Rows are points. The last column is the point's height on a tilted bowl or saddle (a function of degree 2), plus a little noise. Along how many of its main directions does it bend up, bend down or stay straight?

Points:
-0.23 -0.65 0.41

0.07 -0.16 0.17

0.20 -0.06 0.20

0.27 0.14 0.25

0.45 -0.54 0.56

0.06 -0.33 0.22

-0.13 -0.16 0.14

-0.44 0.48 0.44

-0.23 -0.36 0.21

0.56 -0.03 0.45
Directions: 2 up, 0 down, 0 straight

Points, 15 rows:
-0.22 0.14 0.50 -0.02

-0.10 0.07 -0.01 -0.10

-0.30 0.16 0.13 -0.05

-0.19 -0.07 -0.20 0.03

-0.26 0.10 -0.52 0.27

-0.43 -0.73 0.22 0.55

0.12 0.08 0.21 -0.11

-0.25 -0.06 0.34 -0.02

0.33 -0.09 0.32 0.06

-0.54 0.53 -0.40 0.47

0.03 0.23 -0.36 0.05

0.41 -0.35 0.01 0.24

0.16 0.13 -0.36 0.08

0.42 0.32 -1.02 0.98

0.07 -0.05 -0.44 0.14
Directions: 3 up, 0 down, 0 straight

Points, 22 rows:
0.45 0.45 0.06 -0.42 0.18

-0.64 -1.36 0.54 -0.08 1.23

0.53 0.09 -0.02 -0.25 0.07

-0.01 0.22 -0.52 0.13 0.23

0.07 -0.48 -0.07 0.50 -0.03

-0.15 -0.07 -0.24 -0.14 0.15

0.02 0.05 0.12 -0.23 0.13

0.13 0.14 0.19 0.04 0.10

0.14 0.36 -0.52 -0.37 0.30

0.20 0.12 -0.17 0.61 0.24

0.46 -0.31 0.31 0.46 -0.15

0.15 -0.30 0.08 0.19 0.01

0.00 -0.43 0.23 -0.54 0.44

0.00 0.16 0.04 -0.45 0.15

-0.05 0.23 -0.02 0.04 0.03

-0.31 -0.30 -0.34 0.38 0.11

-0.45 -0.41 0.23 -0.25 0.39

-0.07 0.00 -0.13 -0.38 0.20

-0.51 -0.27 0.19 0.02 0.10

0.06 0.39 0.16 -0.02 0.08

-0.19 -0.18 0.38 -0.26 0.30

-0.64 -0.31 -0.33 -0.31 0.30
Directions: 2 up, 1 down, 1 straight

Points (41 x 7):
-0.10 -0.15 0.57 0.15 0.31 -0.39 -0.17

-0.08 0.12 0.24 0.13 0.10 0.27 -0.13

-0.10 0.11 -0.21 -0.50 0.26 -0.30 -0.25

0.52 0.13 -0.15 -0.17 0.35 -0.36 -0.21

-0.09 -0.21 0.63 0.63 0.05 -0.05 -0.26

0.07 0.41 -0.43 0.87 -0.82 0.34 -0.69

-0.41 -0.35 0.36 -0.27 -0.03 0.01 -0.24

0.04 -0.01 0.13 -0.52 -0.41 -0.23 -0.24

0.47 0.49 0.47 -0.17 0.13 0.24 -0.59

0.29 0.24 -0.35 0.16 -0.05 0.12 -0.12

-0.28 0.05 -0.38 0.01 0.27 0.40 -0.28

-0.48 0.22 -0.21 -0.34 -0.16 0.14 -0.03

0.47 -0.20 -0.12 -0.22 -0.41 0.14 -0.07

-0.84 0.02 0.42 -0.31 0.38 0.01 -0.17

0.22 0.47 0.20 -0.32 -0.43 -0.37 -0.35

0.75 0.26 0.18 0.15 0.27 0.00 -0.37

0.16 0.05 -0.47 0.61 -0.12 -0.47 -0.30

-0.17 -0.50 0.81 -0.19 0.19 0.05 -0.48

-0.09 0.37 0.01 0.07 0.05 0.29 -0.13

0.08 0.01 0.47 -0.12 -0.05 -0.12 -0.20

-0.16 0.54 0.23 -0.51 0.18 0.42 -0.33

0.56 0.35 -0.04 0.01 -0.25 -0.19 -0.15

-0.29 0.01 0.60 0.55 -0.07 -0.28 -0.28

0.19 0.19 -0.09 0.19 0.35 0.82 -0.68

0.17 -0.50 0.30 0.05 0.09 0.42 -0.35

-0.29 -0.24 -0.17 -0.34 -0.73 0.40 -0.08

-0.09 0.62 -0.18 0.39 0.00 0.02 -0.25

0.29 0.18 -0.58 0.26 0.52 0.31 -0.61

0.13 0.36 -0.09 -0.01 -0.15 0.09 -0.07

0.00 0.11 0.26 -0.12 0.10 0.51 -0.26

-0.38 -0.16 -0.14 0.00 -0.20 0.32 -0.09

-0.18 -0.13 0.22 -0.72 -0.21 -0.58 -0.58

0.16 0.63 -0.45 0.32 0.01 0.05 -0.32

-0.20 -0.29 0.03 0.46 0.03 -0.19 -0.18

-0.36 -0.27 0.36 0.53 0.12 -0.51 -0.28

-0.03 0.49 0.34 -0.50 -0.07 0.24 -0.31

-0.08 -0.13 0.13 -0.12 0.02 0.16 -0.09

-0.24 -0.32 0.85 0.60 -0.21 -0.30 -0.52

0.06 -0.02 -0.64 0.27 0.27 -0.34 -0.35

0.14 -0.46 0.67 -0.05 -0.13 -0.36 -0.44

0.16 -0.25 0.18 0.64 -0.26 0.16 -0.26
Directions: 0 up, 4 down, 2 straight

Points, 63 rows:
-0.63 -0.25 -0.45 0.20 0.36 0.21 0.29 0.58 -0.58

0.35 0.59 -0.06 0.02 0.49 -0.28 0.11 -0.22 -0.01

0.12 0.12 0.53 -0.02 0.16 -0.10 0.09 0.10 -0.08

0.22 0.17 0.27 0.27 -0.28 -0.14 -0.13 0.35 -0.18

0.01 0.10 0.02 -0.63 -0.31 -0.16 -0.28 -0.82 -0.10

0.05 -0.37 -0.02 0.11 -0.03 0.23 0.49 0.03 -0.08

0.41 -0.05 0.30 0.02 -0.28 0.20 0.53 -0.18 0.11

0.21 -0.39 0.18 0.09 -0.06 0.09 -0.30 -0.24 -0.04

0.10 0.44 0.31 -0.40 -0.02 0.22 0.03 0.34 -0.46

0.14 -0.44 -0.17 -0.23 0.15 -0.17 0.22 0.13 -0.12

-0.29 0.24 0.25 0.29 -0.34 0.09 -0.39 0.25 -0.25

-0.29 -0.20 -0.60 -0.69 0.33 -0.06 0.00 -0.07 -0.04

-0.60 -0.20 -0.01 -0.33 -0.26 0.61 -0.13 0.24 -0.55

-0.67 0.19 -0.52 0.24 0.38 0.13 -0.25 -0.07 -0.35

-0.06 0.13 -0.20 0.36 -0.13 0.05 0.43 0.22 -0.20

-0.24 -0.19 -0.50 -0.29 0.17 0.15 0.29 -0.35 0.03

-0.10 0.01 -0.13 0.48 0.42 -0.21 0.12 -0.15 0.14

0.00 -0.58 0.27 -0.13 -0.10 0.57 0.46 0.21 -0.28

0.29 0.11 -0.35 0.29 0.31 0.70 0.22 0.18 -0.31

-0.45 0.21 -0.14 -0.21 -0.28 -0.23 0.16 -0.06 -0.25

0.11 0.08 0.09 -0.47 -0.14 -0.04 0.46 -0.21 -0.05

0.11 -0.42 0.02 -0.37 0.27 -0.12 -0.75 -0.08 -0.37

0.11 -0.38 0.39 0.09 -0.13 -0.57 -0.01 -0.02 -0.20

0.27 0.12 -0.26 -0.16 -0.28 0.62 0.47 -0.15 0.28

-0.70 -1.05 -0.33 0.23 -0.82 0.01 -0.85 0.12 -1.40

-0.48 -0.05 -1.01 -0.33 0.35 -0.02 0.10 0.05 -0.11

-0.60 -0.55 -0.05 -0.03 0.73 -0.63 0.42 0.30 0.04

0.08 -0.04 0.47 0.12 -0.45 0.26 -0.49 -0.28 0.09

-0.50 0.07 -0.37 -0.31 0.07 0.57 -0.17 0.17 -0.45

-0.06 -0.48 0.26 -0.01 -0.23 -0.27 -0.33 -0.03 -0.24

0.01 0.70 -0.09 0.27 -0.45 -0.38 -0.13 -0.30 -0.37

0.39 0.29 -0.46 -0.35 -0.19 -0.93 -0.26 0.07 0.22

-0.42 0.72 0.18 -0.07 -0.26 -0.11 0.45 -0.09 -0.46

-0.28 0.44 -0.24 0.35 -0.44 0.04 0.10 -0.04 -0.21

0.39 0.01 -0.36 -0.43 0.01 -0.06 0.04 -0.33 0.22

0.08 0.80 -0.30 0.17 -0.03 0.02 0.10 0.01 -0.34

0.19 0.71 -0.21 0.15 -0.14 -0.29 0.21 -0.29 -0.25

0.21 0.17 0.16 -0.03 -0.27 -0.10 0.09 0.13 -0.08

0.04 0.49 0.09 0.11 -0.63 -0.32 0.88 -0.46 -0.36

-0.51 0.37 -0.01 0.22 0.07 0.60 0.36 -0.40 0.11

-0.07 -0.10 0.40 -0.66 -0.21 0.21 0.13 0.37 -0.65

0.59 -0.35 -0.10 -0.03 0.46 0.12 0.19 -0.12 -0.04

-0.51 0.25 -0.34 0.13 -0.26 -0.06 -0.40 0.12 -0.38

0.06 0.16 0.72 -0.01 -0.12 0.37 -0.49 0.52 -0.62

-0.02 0.16 -0.40 -0.18 0.24 0.25 0.48 -0.07 0.06

0.00 0.21 -0.50 -0.10 -0.63 0.42 0.62 -0.63 0.60

0.38 0.26 0.65 -0.12 0.17 -0.23 -0.68 0.08 -0.54

-0.03 0.06 0.08 -1.05 0.37 -0.35 -0.11 -0.51 -0.37

0.07 0.34 -0.26 -0.26 -0.36 -0.02 0.01 -0.10 0.09

0.22 0.73 0.26 -0.12 0.62 -0.15 -0.13 -0.19 -0.19

-0.33 -0.07 -0.06 -0.08 -0.10 -0.63 -0.02 0.32 -0.21

0.17 -0.15 0.33 -0.07 0.28 0.31 -0.78 -0.12 -0.41

-0.01 0.06 0.01 -0.28 0.40 -0.14 -0.40 0.35 -0.05

0.11 -0.15 0.13 0.45 0.47 0.11 -0.09 0.24 0.08

-0.33 -0.05 0.12 -0.14 -0.02 -0.17 0.85 -0.29 -0.26

0.54 0.19 0.35 -0.21 -0.06 0.40 -0.03 -0.24 -0.02

0.16 0.11 -0.61 0.19 -0.54 0.10 0.13 -0.58 0.22

0.28 0.08 0.04 -0.09 0.19 0.46 -0.80 -0.57 -0.36

0.00 -0.07 -0.32 0.47 -0.40 0.00 -0.01 -0.18 -0.06

-0.11 0.11 -0.72 0.14 -0.05 -0.12 0.07 -0.01 -0.06

-0.41 -0.07 -0.22 -0.16 0.39 -0.31 -0.08 0.08 0.04

0.23 0.09 -0.31 0.15 0.28 -0.40 0.54 -0.18 0.00

-0.26 -0.08 0.24 0.30 0.14 -0.37 -0.65 0.36 -0.09
Directions: 2 up, 5 down, 1 straight

Points (61 x 9):
0.21 0.09 0.08 0.17 0.48 0.44 0.13 0.17 0.20

-0.20 0.39 -0.27 0.31 -0.04 0.23 0.06 -0.21 0.17

0.74 0.22 -0.58 -0.44 -0.34 0.85 0.05 0.44 1.08

0.58 -0.57 0.61 0.52 0.36 -0.46 -0.15 0.24 0.84

0.20 0.77 0.20 0.01 0.79 -0.20 0.12 0.17 0.61

0.20 -0.31 -0.01 0.25 0.25 0.02 0.05 0.17 0.09

0.01 -0.01 -0.25 0.59 -0.03 0.58 -0.47 0.23 0.07

0.27 0.31 0.27 -0.26 -0.33 -0.76 -0.46 0.30 0.30

0.03 -0.46 0.09 0.11 -0.51 -0.59 -0.42 0.35 0.21

0.48 -0.37 0.21 0.06 0.43 0.12 0.16 0.27 0.22

0.08 0.00 -0.06 -0.58 0.59 -0.11 -0.05 0.12 0.07

-0.38 0.17 0.08 -0.04 -0.18 0.41 0.63 -0.31 0.37

-0.01 0.16 -0.05 0.37 -0.18 -0.38 -0.33 0.76 0.23

-0.03 -0.63 0.11 0.06 0.42 -0.37 0.15 0.17 0.18

-0.64 -0.07 0.08 0.13 0.12 -0.03 -0.21 -0.48 0.34

0.75 0.18 -0.16 -0.62 0.00 -0.43 0.24 -0.09 0.09

-0.49 0.23 0.23 0.30 0.14 0.06 -0.08 -0.36 0.25

0.21 -0.44 -0.33 0.48 0.37 0.08 -0.19 -0.55 0.08

0.17 0.20 -0.10 -0.17 -0.10 0.51 -0.12 0.00 0.16

0.72 -0.78 -0.24 -0.07 0.04 0.17 -0.19 0.26 0.13

0.15 -0.23 0.21 0.30 0.15 0.26 -0.05 0.39 0.09

0.44 -0.33 -0.38 0.04 0.26 -0.33 -0.14 0.09 0.05

-0.42 0.40 -0.01 0.06 0.10 0.19 -0.22 0.14 0.36

0.16 -0.39 -0.44 -0.06 0.10 0.16 0.41 -0.16 0.31

-0.56 -0.80 0.04 -0.63 -0.29 -1.00 -0.28 0.11 1.03

-0.04 0.03 0.45 0.40 0.17 0.31 0.22 -0.20 0.23

0.05 0.55 -0.03 0.42 0.19 -0.44 0.08 -0.20 0.30

-0.01 0.13 0.18 0.25 0.01 0.08 0.09 0.01 0.09

0.18 0.26 -0.27 -0.19 0.02 -0.07 0.47 0.72 0.31

0.50 0.04 -0.51 -0.05 0.11 -0.34 0.15 0.44 0.19

0.56 -0.36 -0.42 -0.18 0.78 0.24 -0.10 0.13 0.32

-0.39 -0.17 0.47 -0.10 0.28 0.04 -0.01 0.01 0.23

0.14 -0.13 0.36 0.35 -0.58 -0.26 -0.08 -0.60 0.22

0.14 -0.58 0.02 0.08 0.69 -0.17 -0.12 0.19 0.12

0.08 0.14 0.00 0.16 0.14 -0.64 -0.31 0.57 0.43

-0.35 0.33 0.47 -0.40 -0.04 0.06 0.09 0.21 0.29

-0.46 0.41 0.19 -0.15 0.01 0.16 0.03 -0.27 0.25

-0.04 -0.40 0.16 0.41 0.18 -0.23 -0.22 0.33 0.20

0.02 -0.08 0.54 -0.19 0.40 0.20 -0.26 -0.20 -0.07

-0.11 0.13 0.07 -0.74 -0.80 -0.05 -0.20 -0.52 0.37

-0.25 -0.31 -0.04 0.09 0.02 -0.32 -0.59 0.05 0.31

-0.38 0.37 -0.04 0.23 0.01 -0.56 -0.05 -0.22 0.40

0.91 0.16 -0.06 -0.01 0.16 -0.21 0.07 0.12 0.29

0.21 -0.15 0.06 0.10 -0.46 -0.15 0.04 0.02 -0.04

0.14 0.26 0.36 -0.01 -0.25 0.19 -0.08 -0.22 0.06

-0.24 0.16 -0.09 -0.45 0.08 0.35 -0.31 -0.11 0.22

0.18 0.22 -0.32 -0.33 0.04 -0.13 0.18 0.21 0.21

-0.06 0.44 0.29 -0.48 -0.46 0.00 -0.48 0.01 0.22

-0.25 0.17 0.57 -0.08 0.35 -0.01 0.95 -0.06 0.31

-0.42 0.11 0.24 0.03 -0.56 -0.74 0.00 0.17 0.54

0.31 0.20 -0.26 0.38 -0.15 -0.64 0.25 0.11 -0.08

0.71 -0.04 -0.80 -0.03 -0.01 0.51 -0.23 0.09 0.60

-0.19 -0.05 0.48 -0.29 0.20 0.66 -0.62 -0.13 -0.13

0.32 -0.05 0.08 0.84 -0.29 -0.10 0.74 -0.01 0.08

-0.23 0.51 0.46 0.15 0.10 -0.15 0.50 0.41 0.31

-0.26 0.08 -0.60 0.58 0.07 -0.04 0.52 -0.17 0.16

-0.03 -0.22 0.59 0.28 0.04 0.18 -0.15 0.75 0.27

-0.22 -0.12 -0.48 0.21 0.23 -0.08 -0.33 -0.47 0.13

0.01 0.13 -0.57 0.11 0.09 -0.24 0.02 -0.69 0.08

0.44 -0.12 0.02 -0.24 0.30 0.14 -0.35 -0.25 -0.11

-0.31 -0.13 -0.20 -0.16 0.06 -0.01 -0.26 -0.27 0.18
Directions: 3 up, 1 down, 4 straight

Points, 75 rows:
0.05 0.29 0.57 -0.47 0.53 0.09 0.35 0.11 0.09

-0.20 0.20 0.35 -0.48 0.09 0.26 0.25 0.19 -0.01

-0.51 -0.84 0.20 -0.06 0.50 -0.38 -0.15 0.15 0.04

0.14 -0.22 -0.53 -0.32 -0.45 0.26 0.10 0.07 0.07

0.35 -0.91 0.07 -0.19 0.13 -0.07 -0.41 0.25 0.52

-0.37 -0.11 0.12 -0.35 0.17 -0.37 -0.04 0.20 -0.36

0.43 0.23 -0.41 0.00 -0.19 -0.13 0.21 0.41 0.29

0.03 0.51 -0.34 0.48 0.38 0.04 -0.26 0.13 0.24

0.48 0.48 -0.56 -0.36 0.01 -0.09 -0.76 -0.25 -0.62

0.37 0.25 0.17 0.01 0.18 0.35 0.02 -0.40 -0.15

0.65 0.17 0.14 0.19 0.05 -0.12 -0.08 -0.31 0.18

-0.25 0.06 -0.05 -0.01 -0.09 -0.01 -0.24 0.34 -0.19

0.27 -0.22 -0.22 -0.10 -0.39 -0.02 -0.16 0.47 0.27

-0.20 0.24 0.04 -0.20 0.29 -0.02 -0.47 -0.17 -0.15

0.15 0.61 0.01 -0.38 -0.34 0.06 0.42 -0.21 -0.04

0.24 0.18 0.03 0.28 0.52 0.08 0.20 0.04 0.19

0.14 -0.03 -0.31 -0.40 0.49 -0.02 -0.64 0.68 -0.64

-0.03 0.05 -0.62 -0.26 0.70 -0.01 -0.31 0.46 -0.72

0.28 -0.04 -0.01 -0.18 0.08 -0.15 0.16 -0.20 0.03

0.31 -0.36 0.71 0.37 0.20 0.05 0.11 -0.24 -0.05

-0.22 -0.58 -0.23 0.17 0.56 0.14 -0.23 0.43 -0.44

-0.12 0.06 0.66 -0.14 -0.16 -0.12 -0.62 -0.22 0.01

-0.53 0.29 0.28 0.11 -0.05 -0.46 0.11 0.13 -0.15

-0.30 0.47 0.44 0.27 0.23 -0.16 -0.25 0.38 0.27

-0.34 0.50 0.29 -0.07 -0.19 0.30 0.00 -0.13 0.06

-0.12 0.11 0.02 -0.50 0.60 0.24 0.49 -0.56 0.00

0.15 -0.13 -0.37 0.02 0.14 0.83 0.52 0.54 -0.30

-0.07 -0.24 0.11 -0.01 0.09 -0.14 0.17 -0.74 -0.11

0.15 -0.17 -0.14 0.51 0.62 -0.23 -0.25 -0.19 0.52

0.11 0.23 -0.43 0.28 0.38 0.33 0.32 0.27 -0.07

0.32 -0.04 -0.18 0.18 -0.17 -0.09 -0.11 0.29 0.30

-0.25 0.39 0.30 0.29 -0.40 -0.23 -0.38 -0.61 -0.41

0.31 -0.30 -0.51 -0.36 0.12 0.45 0.07 0.32 -0.23

-0.28 -0.15 0.45 -0.27 -0.47 -0.16 -0.15 -0.18 -0.12

0.21 -0.04 -0.29 0.26 0.04 0.07 -0.41 0.12 0.12

-0.32 0.62 -0.52 0.31 0.35 0.20 -0.36 0.08 -0.18

-0.09 -0.43 -0.20 0.35 0.02 -0.31 0.65 0.45 -0.35

0.02 -0.14 0.20 -0.25 -0.26 -0.47 0.24 0.72 -0.46

0.24 0.18 0.51 -0.17 -0.57 -0.55 0.27 -0.34 -0.21

0.27 0.42 -0.21 -0.14 0.56 -0.07 -0.10 0.17 -0.12

-0.03 0.70 0.46 0.30 -0.06 -0.48 0.22 -0.32 0.23

0.31 -0.26 0.04 0.09 -0.27 0.23 0.19 0.10 0.07

0.62 -0.23 -0.22 -0.29 0.03 -0.39 0.04 -0.01 0.36

0.74 -0.12 -0.19 -0.09 -0.06 -0.08 -0.05 -0.19 0.32

-0.25 -0.35 -0.27 0.35 -0.21 0.05 0.21 -0.40 -0.49

-0.09 0.64 0.03 0.14 -0.22 -0.21 0.60 0.42 0.14

-0.12 -0.26 -0.23 0.32 -0.17 -0.11 -0.83 -0.20 0.08

0.12 -0.17 -0.62 0.06 -0.19 0.09 0.19 -0.30 -0.20

-0.07 0.19 -0.56 0.07 -0.37 0.55 0.22 0.23 -0.01

0.89 -0.07 -0.10 0.92 0.37 -0.32 0.08 0.07 1.31

0.12 0.63 -0.89 0.23 0.56 -0.43 0.33 -0.14 0.16

-0.13 -0.22 -0.43 0.36 -0.35 0.54 0.50 -0.22 -0.61

0.42 0.03 0.10 -0.07 -0.02 0.46 -0.25 -0.21 -0.15

0.27 -0.88 -0.11 -0.27 0.23 0.06 -0.29 0.36 0.16

0.68 0.26 0.41 -0.29 0.33 0.28 -0.05 0.31 -0.12

0.39 0.15 -0.04 -0.14 0.30 -0.06 0.36 0.63 -0.14

0.55 -0.05 -0.42 0.45 -0.05 0.13 0.27 0.01 0.33

0.44 0.32 -0.05 -0.30 0.04 0.18 -0.32 -0.27 -0.25

0.04 0.36 0.17 -0.08 -0.12 0.36 0.14 0.02 0.08

0.50 0.00 0.19 0.13 0.42 -0.19 0.72 -0.41 0.22

0.51 -0.18 0.21 0.08 -0.10 -0.25 0.50 -0.47 0.12

-0.20 0.03 -0.22 0.32 -0.34 0.47 -0.51 -0.06 -0.33

0.47 0.02 -0.62 -0.27 -0.71 -0.66 -0.07 -0.17 0.38

-0.44 -0.26 0.60 -0.07 0.03 -0.32 -0.93 -0.04 0.32

-0.26 -0.39 -0.24 -0.36 -0.01 0.15 0.36 -0.19 -0.40

0.67 -0.21 0.46 0.36 0.23 -0.51 -0.16 -0.39 0.77

-0.27 -0.08 0.29 -0.26 -0.12 0.33 -0.01 0.37 -0.10

0.31 0.58 -0.43 -0.20 0.14 0.23 0.48 -0.27 -0.06

-0.08 -0.23 0.19 -0.02 -0.36 -0.61 0.23 0.04 -0.10

-0.37 -0.19 -0.15 0.00 0.32 0.27 -0.39 0.18 -0.34

0.16 -0.06 -0.80 -0.16 -0.70 0.08 0.04 0.47 0.37

0.06 0.03 0.09 0.46 0.37 -0.32 0.45 -0.21 0.32

-0.21 0.40 0.26 0.13 0.59 0.06 0.13 0.46 0.17

-0.08 -0.45 -0.34 0.14 -0.27 -0.57 -0.16 0.12 0.28

0.45 -0.45 0.33 -0.29 -0.58 -0.03 -0.39 -0.06 0.43
Directions: 3 up, 4 down, 1 straight
